Rows are points. Any point is a mix of the corners, with weights that add up to 1. It lies inside the corners' shape when no weight is negative. Is each point inside? If not, which corners have a negative weight?

Corners:
(1): [ 31  32 -31]
(2): [ 15 -51 -32]
(3): [-20  -9  67]
(4): [-24  13  28]
Points:
[-10 -10  26] -> inside
[ 25 -16 -42] -> outside (3)
[  7 -28 -14] -> inside
[-9 -6 22] -> inside
[-8  4 12] -> inside

Corners:
(1): [  5  22 -15 -28  21  30  74  51  30 -10 -18]
(2): [ 15 -14  34  14  17  24  45   0 -15 -17 -25]
(3): [ 20  -2  16 -28  53 -33  57  15   1 -53 -35]
(4): [-16  33  22  13 -39 -14 -40 -19 -15  12  44]
(5): [  1  -6  25 -14 -21  21  31 -45   8  38  42]
(6): [ 11  -5 -45 -39  32  44  35 -50  13 -41  32]
(7): [ 10  27 -25   0  31  12  50  10  51 -22 -42]
(8): [-26  -9 -29   9 -25  20 -12   8   5  39  63]
(9): [-64 -29  83  33 -52  14 -65  28 -47  87  19]
(10): [-12  22  27   8  15 -10   4 -12 -23  42  -8]
(11): [ 13  33  -4   4  18 -14 -61  27  10  40  26]
(12): [ 28  29   8 -17  -8 -62  20  73 -20 -13 -70]
Points:
[-12  11  26  -3 -14  -5   2  17 -11  34  12] -> outside (2, 6, 7)
[-14  13  24   6 -21  -4 -16  -3 -12  19  22] -> inside
[  4  11  15  -6   8  -3  18   9   1   3 -15] -> outside (8)
[-9 12  9 -2 -2  1  3 10  2 22  7] -> outside (2)
[-18  12  22  15 -17  14 -17  13   0  43  22] -> outside (3, 6, 12)
[ 5 23  5 -6  4  6 12 16 10 15 -4] -> outside (3, 8)
[  4  10  -6 -10  16  17  33  -1  13  -6  -4] -> inside
[-3 13 19  0  0 -2 15 18 -2 13 -6] -> outside (6)
[-11   2  -8  -3  11  23  31   0  11  -6   7] -> outside (5, 11, 12)

Corners:
(1): [ 20 -59 -40  -3   1 -16  12   1  -3 -22 -35  45  35  35  34  21   3 -23
  21  58]
(2): [-14  42 -16  10  11  -6  37  -4  17 -21  33 -19 -18 -25   5  20 -41  16
   3 -40]
(3): [ 14 -57  17 -46  -3  29 -61  69  53 -28  18 -35  43 -18 -11 -18 -46 -19
 -31  -3]
(4): [ -1  26   0  -5   2   8  78 -81  -5   0 -38  -8  44  -7 -12  -9  -3 -29
  25  43]
(5): [ 19   1 -19   6  -5  17  33 -15   8  16 -25 -30   6  -7 -42   4   3  -9
   6 -14]
(6): [ 11 -26  21  -2  32 -18  24   1 -42 -38 -37  25  28  48   4 -12 -33  -1
 -41  17]
(7): [  9 -12  34 -15 -12  28  14 -31 -38  38 -72   7 -17   4 -19 -13  28  14
   7   0]
(8): [ -7   1   7   6   3  27  -2  34  25  55  -5  14  24 -14   7 -13  32  24
 -10 -33]
(9): [ -4  -1 -33  15  17  -9   6  54  26  -2  32   0   6 -49  66  18 -18   0
  17  -9]
(10): [-19 -37  80   4  64 -11  11  32 -32  -6 -22  12  -2  27 -23 -31 -16  39
 -33   5]
(11): [ 25   9   8 -47  40  17 -13 -20 -12 -11  14 -25  19  -7  -8 -38 -10  -3
  20 -32]
(12): [-33  -1 -48  22  23 -25  21  -8   6  -9  21  29 -26   0  42  16  31 -16
 -34 -22]
(13): [  4  68  10  41 -44  35 -12  33  52  34  20  15 -37 -59  -6   7  23  19
 -20 -52]
(14): [ -6 -20 -29  11 -29 -57  23  12  59 -22   7  59  38   9  -5   1  17 -49
 -27 -27]
(15): [-36  -1  34  14  39 -15   4  -2 -62 -33 -16  12  21  50 -32 -21 -22  15
 -33 -20]
(16): [-21  31 -33   7  -1 -37   6 -34  18  -8  17   8  38 -29  -5  27 -48 -17
 -27 -18]
(17): [ 19 -64 -20 -23  14  21 -37  38   8 -17 -30 -16  26 -16 -23 -46 -17  21
  12  -2]
(18): [  2 -28 -40  34  -7  28  -4  -2  36  48   6  49 -18 -29  64  15  34 -32
  -3 -34]
(19): [ 30  24 -23  -1 -33   2   9  -3  -2  17  24  -8  -1   3  -3 -22 -25  19
   8 -21]
(20): [ -5  12  34  60  17  54  22 -50  30  53 -62 -41   9   6  36  -6  44  27
  11 -23]
(21): [ 42  39   6   7 -30  50  19 -61  -6  32  23 -24  19 -69  15   0  10  16
  31 -31]
Points:
[  8  -6   4  -3   5   5   3   7   3   2   0  -2  10  -3  -1 -13 -12   7
  -5 -12] -> inside
[  0  -6  -7  22  28   6   4  16 -10   2   7  21  -3   1  43  -6   2  18
  -9 -19] -> outside (3, 4, 5, 7, 14, 16)
[  7   0 -10   4  -3  11   9  -3   9   8  -4   1  13 -10   5  -4   0  -1
  -1 -15] -> outside (10)
[ -3   4  -6   0  -8  -7   7   2   8  -5 -11  13  17  12 -11 -10  -3  -2
 -13 -13] -> outside (5, 9, 10, 18, 21)

Corners:
(1): [-12  -9   9  33   6 -26 -26 -33 -16 -11   3  -2   8  23   3  -2   1  73
   4  12]
(2): [ -6   1  -5 -14  -3 -17  -9  -4  13  24  22   2 -12 -13 -13 -24  -9  -7
  -2   0]
(3): [  2  15  -9  -6   3 -17  31  21   6 -64  -4  -6  22 -14 -19   6  -1 -18
 -20  32]
(4): [-19 -10   0  -1 -21 -50  25 -10  15 -29  -3 -15  20  56 -27  26   0   0
  20  18]
(5): [ -9 -20   5 -29  12   0  22  20  12  -4  -5 -15   0 -11 -12  -6  -8 -25
 -14  11]
(6): [  4  29 -37  24  -9 -31  13  -7 -16   8  -6 -11 -17  -8 -30   7  11  26
  -9   9]
(7): [  1  13  -3 -62   7 -14  59  13  38   2  28 -14  17   0 -27   0  26 -19
  11   0]
(8): [   4   34  -23   38   -7  -22  -35   11   16   53   35   13 -121  -29
   39   -5   -9   27   16  -93]
(9): [ -1  -2 -11  53  29  10 -16 -15 -48  12 -23  29   3 -19 -11  14  84  -6
 -22   6]
(10): [-26  23  -6  27  27  17 -13  -1  26  14 -10  -1  -4  29  -8 -14  25   4
  -2   4]
(11): [-12 -17  -4   2  15   3  -7 -25  -3  -9  60  -8  23  52 -17  -2  10  45
   0  19]
(12): [-15  13 -18   4 -40  20  -9   1  -7  19 -15  -7 -16  15 -11   9  -8  -9
   0   1]
(13): [-18   7 -27  -7  13   5  -3   4 -20 -12  20   6 -12 -13  -8  -7  16 -20
  12 -16]
(14): [  2 -10 -14   9  -1   8  -7  29   6   1   4 -31  13 -11  14 -89 -14  26
  -9  11]
(15): [-20  -1   4  42  26   1 -15  10  28  25   7 -12  19  19 -18  -5  18  44
  36  11]
(16): [-17 -25   2 -51 -14  -6  72   5  11   1  -5  46  15  -4  15  -4  -8 -17
 -21  -5]
(17): [ -8 -10   5  21   0  -1 -10  12 -50  10 -14  18   9 -21 -21  -4  -1  -3
 -21 -28]
(18): [-25  25   0  19  -6  21  23 -21   7  13 -21  -9  -2   8  -8  18   6 -30
 -13  16]
(19): [ 69 -12 -49  -6 -14 -37   3  21 -38  40   4 -12   4 -30   7 -43 -26  19
 -16 -24]
(20): [-23  -7  -9  29  12  17   3 -25  17  17  -9  -1  26   0 -29   8  14   0
 -13 -19]
(21): [-26 -14   2 -27  -7 -23  37  36  10  -2  -7  14  24 -17   8   5  -5 -26
 -29   5]
Points:
[ -5   8 -15  20   6   3 -11   9  -4  20  -6  -1 -11 -23  -8 -12   6  -8
 -11 -12] -> outside (1, 4, 7, 11, 16)
[ -2  -6  -7  -4  13 -11  11  12   8  -5  15  -5  10  -1  -6 -15  -2  22
  -3  -1] -> outside (2, 4, 9, 12, 18)
[ -2  -4  -7   9  -1 -11  11   1  -6   5   1  -2   6   2  -9   0   5  10
  -9   1] -> outside (2, 10, 13)
[-15  15  -7   5  14  16  -2  -1  20   1  21 -22  -3  12 -25  -7   5   2
   3   7] -> outside (1, 4, 9, 16, 19, 21)
[  2   6 -10  15  -6 -12   0  -9  -7  31   4  11 -15   9  -4   5  10  21
   7 -10] -> outside (3, 5, 13, 14, 20, 21)
[-19   3  -3   6   5   4  22   0   6   0  -8   9   6   5 -17  22  23 -15
 -12   3] -> outside (1, 2, 13, 14, 19)
[-22  20  -8  54  10   1 -30 -28  -6   4   1  -1 -16  20 -24  20  29  19
   9   1] -> outside (5, 7, 14, 16, 19, 21)

Corners:
(1): [ 10 -37   9  25 -42  37 -10  11 -49  -2  25  21  17 -42  -4  16  22   4
  21  36]
(2): [-18  17 -19   1   9  11  11  10  -7   7 -15   6  17  -4  -4  20 -29  12
 -34  38]
(3): [  35   18   41 -121   -1   16   98   45   14  -19  -25  -34   36  -45
    2   56   -8  -34   37   53]
(4): [-38  34  22  11  -1  15  -8 -21 -16 -30  17  28 -13 -12 -12  18   3  30
   2  16]
(5): [ 55  39  27   2  -9  13  21   3 -11 -42  20  20   7 -17  -8 -39  -3  16
 -25  19]
(6): [-47 -34  27  -6 -34  15  -8  14   1   4   7  45   3  22 -47  25 -57   6
  39   7]
(7): [-17  -1  27   9   6  21  79   5  -5  -8   5  26 -31  23  12  27   7  -1
  11  31]
(8): [  5  29 -19  24 -36   7  19   8  -8   5   2  19  31 -31 -12   3  12   6
  32   3]
(9): [-11 -45   7 -47  -3  18  23  23  15  15 -15  11 -18 -47   3  28   4 -26
  25  44]
(10): [-33  64   3  21 -42 -19  31  15 -21 -55   2 -21 -27 -28  26 -55  22  31
  21 -23]
(11): [  0 -35  27  -3  -6 -41   2  13 -45  -9  21  37   6 -24  -4  -3  -6  25
  -4   7]
(12): [-24  52 -11  41  -9 -22 -28  10 -21  34  42  -4  22 -27  53   3 -11  16
 -35 -39]
(13): [-29   7  17  15 -11  21 -20 -50  -9 -23  46  19  77 -12  -9 -34 -31 -13
  -6  26]
(14): [ 51  10  -4  10   5  27 -19  16   0 -10  58 -18  32 -32  23 -17  24  19
  30  16]
(15): [-10  56  70   7 -19 -61 -15  44 -13   6 -22  25 -11  -2   0 -10 -50  41
   6  23]
(16): [-26  20 -17  33   9  -5 -16  -3   5 -26  14  -3 -27   3 -14   8  13 -73
   1  14]
(17): [-23  39  20  22 -24   3 -17 -18  -6  -6 -12  20 -18  38 -22  -7  15  20
 -38  15]
(18): [-25  50   8  10  -6  -2 -25 -17 -70  39  81  23  21  30 -34 -71 -36  40
  10  -8]
(19): [ -28 -118   -1   13   17   48   36  -45   10   15   11  -13   -1  -19
  -29   31   -5  -16   35   29]
(20): [ 27  31 -13   8   2  30 -20 -64 -17  22  57  -2  16  19  35  31 -15 -16
   3  26]
(21): [-27   8 -15   9 -31   4   6  14  -5  12  42 -13 -17 -24 -25  10   4  13
  11  30]
Points:
[-15   4  12   3  -8  12   6  -5 -10  -7  17  13   5 -15  -4   6  -4   3
   8  22] -> inside
[  8   9  16   1 -15   4  15  11 -17  -3  16  10  -1 -13  -1   0   0   4
  11  17] -> outside (2, 4, 13)
[ -2 -41   6 -12  -8  17  -9  -2 -11   8  28   8  20 -31 -18  22  -7 -22
  43  38] -> outside (2, 5, 7, 10, 12, 17)
[-14  20   3   3 -10   1  -6  -7 -10   1  21   1  11  -9  -1  -2 -10   7
   6  11] -> outside (1, 5, 7)
[ -7   5  11   3 -12   7  -2   1 -10  -9  15   9   4 -13 -14  -1  -5   4
  11  23] -> outside (7, 12)
